Every row gives one point. Each copy is the shape, with its points in the same order, turned, moved and blurred by noise. Some copies are also mirrored. Which?

Shape, 7 rows:
47	47	-16
-44	35	-3
-2	6	71
15	16	-30
14	10	95
-30	36	24
42	-7	-26
Copy 1, 7 rows:
53	9	-37
38	-22	56
-7	62	44
27	-17	-16
-5	86	40
41	13	52
3	-9	-39
Copy 1 is: mirrored
Copy 2, 7 rows:
-2	51	-41
-16	11	46
-51	-38	-15
19	38	-8
-60	-49	-44
-41	-4	26
38	25	-37
Copy 2 is: mirrored
Copy 3 (7 x 3):
-17	48	-42
47	-14	-21
31	31	55
-17	3	-32
30	56	70
50	8	0
-47	10	-18
Copy 3 is: mirrored
Copy 4, 7 rows:
-58	28	-33
29	53	-23
-10	55	60
-19	6	-30
-27	65	81
15	65	-1
-38	-18	-15
Copy 4 is: mirrored

Shape, 7 rows:
-21	-36	-24
55	-33	40
-3	31	-71
-54	-39	38
18	-26	-12
58	29	35
49	-38	16
Copy 1:
-10	-34	-50
-11	-53	47
47	26	-52
-79	-26	-34
6	-34	-11
7	5	59
4	-56	25
Copy 1 is: only turned
Copy 2:
-32	-19	1
0	48	-50
37	-71	27
-56	38	35
-3	-8	-11
69	44	-12
10	24	-51
Copy 2 is: mirrored

Shape (10 x 4):
-29	-19	89	28
-8	27	-32	1
-30	27	-32	25
-28	17	42	-12
13	-29	4	-19
0	22	-34	-11
65	30	6	-17
41	-34	-39	-7
-28	-26	33	15
19	18	-36	-19
Copy 1:
-71	-54	-7	28
-4	29	52	-35
-36	49	48	-34
-30	-38	39	-21
20	-2	-10	-7
5	33	40	-34
41	2	53	29
45	30	-11	-5
-45	-19	-3	-7
35	24	42	-19
Copy 1 is: only turned
Copy 2:
-28	35	95	-45
55	15	-5	-8
51	38	9	6
14	31	44	-59
-15	-9	4	-36
38	5	-14	-18
44	-62	15	-44
-5	-35	-29	0
-23	31	43	-26
38	-15	-24	-25
Copy 2 is: only turned

Shape (12 x 6):
27	-40	-12	30	24	5
-41	30	9	16	-3	-2
-17	34	3	-9	15	42
-23	21	-25	-55	60	25
11	23	-11	32	8	7
-12	-32	67	16	17	46
-43	6	11	-26	22	38
-9	-9	46	-47	57	14
49	28	-7	-51	4	-33
-39	-37	5	-50	-27	22
41	-33	23	33	-23	41
-16	-2	14	-50	-17	-28
Copy 1:
28	-27	42	-3	-45	22
-31	12	28	54	-6	-20
-15	45	20	9	7	-21
-31	15	-11	-44	11	-42
23	9	16	32	-22	-14
-11	7	95	21	22	32
-45	26	32	0	15	-1
-16	-14	36	-29	54	8
35	-10	-53	-2	36	8
-63	23	1	7	1	69
43	17	61	30	-23	52
-22	-27	-30	24	36	35
Copy 1 is: mirrored
Copy 2 (12 x 6):
8	-27	25	19	27	35
-30	10	-15	-38	10	-27
-2	28	-25	-17	-26	-5
63	50	-29	-12	6	-11
-10	-9	10	-32	-2	20
-47	26	-3	59	0	7
5	36	-39	8	-2	-23
20	63	14	37	11	-23
53	1	61	-26	-24	-34
15	-17	-34	39	-3	-61
-29	-38	21	38	-29	28
17	-2	16	1	1	-73
Copy 2 is: mirrored
Copy 3:
6	-3	-29	35	-52	14
5	-4	49	-29	-4	-28
18	-4	24	-16	38	26
61	-20	-18	-10	57	1
-3	33	9	-12	-15	15
18	-56	51	42	-25	30
40	-37	25	-6	31	3
43	-38	13	52	33	-4
-19	28	-27	37	66	-23
-10	-76	-2	-5	30	-19
-39	-20	8	37	-36	53
-28	-32	9	16	49	-46
Copy 3 is: mirrored

Shape:
19	28	21	-23	0	-42
12	53	53	3	61	-50
-8	4	-11	-9	-14	17
11	15	8	31	-2	17
-46	-10	12	33	33	-18
-18	16	-20	5	14	-12
-16	17	11	-35	12	-11
-13	-15	11	20	17	29
-12	-23	-39	-17	20	-29
-10	18	5	-41	5	41
Copy 1 (10 x 6):
20	46	-16	-32	19	0
-13	55	-11	-50	80	-22
-12	0	1	-4	-23	11
-9	-7	13	-4	25	28
-22	-8	-1	20	31	-48
-21	5	-29	1	4	-6
-14	37	-4	-33	-12	-17
-22	-28	23	-5	7	-7
6	-13	-47	-13	-17	-32
-37	10	18	-40	-30	4
Copy 1 is: only turned
Copy 2:
5	23	52	-15	-24	-18
20	-1	49	-17	-95	-16
2	20	-12	2	12	3
-4	5	-8	33	-23	-7
-34	-24	-23	-26	-48	6
-8	19	-21	-19	-23	-15
16	15	17	-36	-11	8
-2	-27	-27	12	-13	13
-8	1	-15	-49	6	-36
40	17	-7	-6	8	30
Copy 2 is: mirrored

Shape:
15	23	31	15	20	-34	-2	-42
17	53	52	28	-14	22	0	-41
-42	-27	-35	-13	20	-25	-45	-38
37	41	-24	-13	-34	-43	-35	-37
-44	-22	-9	12	18	45	41	-39
40	6	51	68	15	-11	6	38
36	40	-26	-16	29	-42	-14	-19
-16	40	59	18	15	2	39	40
31	57	35	82	34	4	-35	24
-20	-17	13	-12	14	51	-14	-27
-56	2	-30	-12	-29	-37	35	-8
Copy 1:
4	-52	15	-15	5	-13	-26	-52
32	-56	15	45	19	15	-52	-37
-62	-75	1	-12	-18	-57	10	14
-21	-44	-48	34	-46	-22	-27	-60
-38	-72	21	18	56	28	23	18
60	22	25	13	43	-17	-2	-39
-34	-16	-40	-20	-18	-16	-30	-46
31	12	56	8	18	41	-14	-10
18	27	30	37	53	-40	-65	-45
-14	-71	8	14	33	-5	-18	38
-58	-46	17	26	-34	28	54	-20
Copy 1 is: only turned
Copy 2 (11 x 8):
43	28	6	7	-4	-24	13	-14
32	-4	40	37	-43	-61	-2	6
-8	9	11	-23	-11	25	56	-68
-19	51	-5	7	-25	-23	-36	-45
-5	-43	2	39	-25	-13	95	-13
77	0	-5	28	-57	20	-4	42
4	30	-3	17	25	6	-22	-26
26	-9	34	25	-18	4	29	81
81	16	49	62	-48	27	-26	9
4	-61	25	0	-25	-10	44	-24
-57	34	-12	2	-26	7	73	10
Copy 2 is: mirrored

Shape (12 x 9):
46	-20	-29	-19	52	-20	-15	-5	12
1	12	-58	2	-17	32	-25	4	-18
17	55	-63	-21	-67	-38	59	-6	30
6	30	-6	-12	19	2	44	-36	7
-27	-13	-68	4	13	47	10	-19	31
10	-29	-14	10	20	-46	-22	-28	20
9	-19	3	-39	5	-41	19	10	-21
-12	3	-7	25	-2	50	-38	13	36
18	27	-91	6	-7	7	26	14	18
-12	-31	-10	-8	6	60	-10	9	2
-38	6	-2	51	16	-8	-30	15	37
28	-35	10	18	7	-47	24	-12	-4
Copy 1, 12 rows:
38	-3	-18	-17	58	-23	-27	-30	-4
12	-14	-39	-28	-6	-11	25	40	-22
-42	79	-33	-51	37	58	33	11	-38
-14	-1	20	-17	46	44	0	11	7
0	-18	-30	6	58	-12	41	60	13
10	22	-35	-11	40	-21	-52	6	31
9	25	-18	13	2	11	-15	-46	7
-36	-29	-16	-20	8	-62	3	42	0
14	34	-25	-36	48	-4	44	31	-32
-8	-43	-23	9	4	-34	37	12	17
-28	15	8	-2	10	-62	-36	54	8
9	35	6	-23	19	-4	-24	-29	50
Copy 1 is: only turned
Copy 2:
6	18	56	-7	38	7	21	-26	37
6	16	25	2	7	21	-39	8	-35
-10	18	-50	95	25	-32	-8	-35	-31
14	11	-32	-5	25	-31	27	3	10
-10	-2	13	3	50	41	18	31	-45
-58	9	38	-1	36	-22	26	-7	15
-12	-24	-4	-13	20	-9	-16	-47	44
-9	-5	42	-4	-29	27	21	21	-39
25	6	15	65	39	12	-19	9	-31
-7	-11	9	-36	-2	53	11	10	-4
-34	-38	61	-1	-17	-12	40	17	-34
-49	-21	9	11	19	-19	7	0	59
Copy 2 is: mirrored
Copy 3, 12 rows:
25	-28	-26	-5	-20	-3	64	5	6
-8	-5	-30	50	-15	4	-23	11	-12
41	58	-45	-17	-5	-81	-36	16	-43
36	54	-8	-22	-6	15	18	22	-3
0	51	-15	71	-17	0	34	-1	-9
-2	-10	18	-18	-39	-20	48	-13	6
-8	-2	-24	-49	24	-6	25	-15	-6
-32	11	14	58	-9	-4	13	53	25
29	22	-47	45	-16	-33	9	23	-52
-24	11	-4	52	29	20	25	9	23
-54	14	29	15	-38	-13	34	51	-9
11	-10	34	-42	9	-16	40	-6	-21
Copy 3 is: mirrored

Shape (12 x 9):
16	44	-36	57	-25	28	25	12	-9
28	-16	-27	-23	49	18	-39	29	-11
-26	3	22	59	49	-33	51	4	44
-34	16	-25	18	-7	37	-46	21	-29
-40	-26	60	59	14	33	9	-19	30
-19	-46	4	-19	33	-34	-41	33	42
-27	29	-33	3	62	-52	36	-15	5
50	24	23	0	22	-44	-37	-4	19
1	-2	39	48	-26	-9	-12	20	-37
53	-33	46	37	-2	-34	-5	-16	-33
24	42	16	-31	-8	36	-9	19	-10
-4	-9	25	20	12	3	50	-44	39
Copy 1, 12 rows:
-26	49	-15	-36	-4	46	14	16	14
41	-15	-29	17	42	2	15	35	-49
-21	86	-10	8	67	-42	-17	-29	18
-27	7	-23	15	-9	38	18	1	-61
-34	53	-14	73	8	-27	24	-42	21
9	5	-34	35	30	-77	-13	16	-59
-19	21	-13	-25	95	-9	-49	-20	-14
63	8	5	-13	6	-34	-28	-14	-10
-17	37	48	15	-18	-9	23	-4	-17
22	1	60	5	9	-41	36	-7	18
24	9	0	31	-12	41	-32	34	-7
-24	25	-17	31	38	-27	-20	-14	60
Copy 1 is: only turned
Copy 2 (12 x 9):
-17	-39	-3	32	-23	-63	20	33	-17
-24	5	33	13	-18	56	44	-2	12
-1	19	19	76	37	-46	-52	-25	13
0	5	-7	21	-40	19	18	58	-38
-19	58	7	29	-27	-36	-75	2	-13
18	33	56	16	17	56	-25	19	37
44	-12	-15	65	35	1	3	-43	10
15	24	53	-25	38	-16	29	-15	2
-14	-9	34	-11	0	-21	-35	22	-60
-10	-11	73	-33	-8	-20	-25	-40	-39
-35	-1	-20	-36	4	-2	29	25	2
-2	10	-5	12	-13	-47	-49	-39	32
Copy 2 is: only turned
Copy 3:
-6	-29	-22	42	31	-7	-52	47	18
30	17	-13	-2	-8	58	29	47	-32
21	-8	30	44	83	8	38	-5	62
22	9	18	34	-46	15	-33	33	-2
24	-28	56	73	26	-33	40	-14	6
44	45	40	-31	12	16	58	18	3
8	-10	1	-8	46	69	9	-17	67
-42	36	11	-8	45	33	23	7	-26
-30	20	-7	49	-10	-36	16	15	13
-40	18	-39	24	24	-28	55	-18	-18
-39	-28	18	8	-12	28	6	63	-19
2	-61	26	14	59	-9	34	-17	13
Copy 3 is: mirrored
Copy 4:
-4	-16	-5	-20	21	11	41	-75	5
57	-22	-26	21	-35	5	13	9	-53
-37	-19	-35	-19	10	-57	46	34	39
-2	-38	1	0	20	49	15	-12	-51
1	-61	-3	-7	63	-23	7	45	42
-6	-22	-8	42	-37	-23	-22	57	-28
-22	38	-64	-39	-12	-22	34	32	-14
31	14	24	-11	-11	-69	-4	10	-45
-5	-41	59	-41	6	7	14	1	2
42	-21	47	-57	-24	-35	-17	7	19
47	20	30	24	26	16	34	-14	-24
11	3	-32	-12	32	-37	-4	15	56
Copy 4 is: only turned
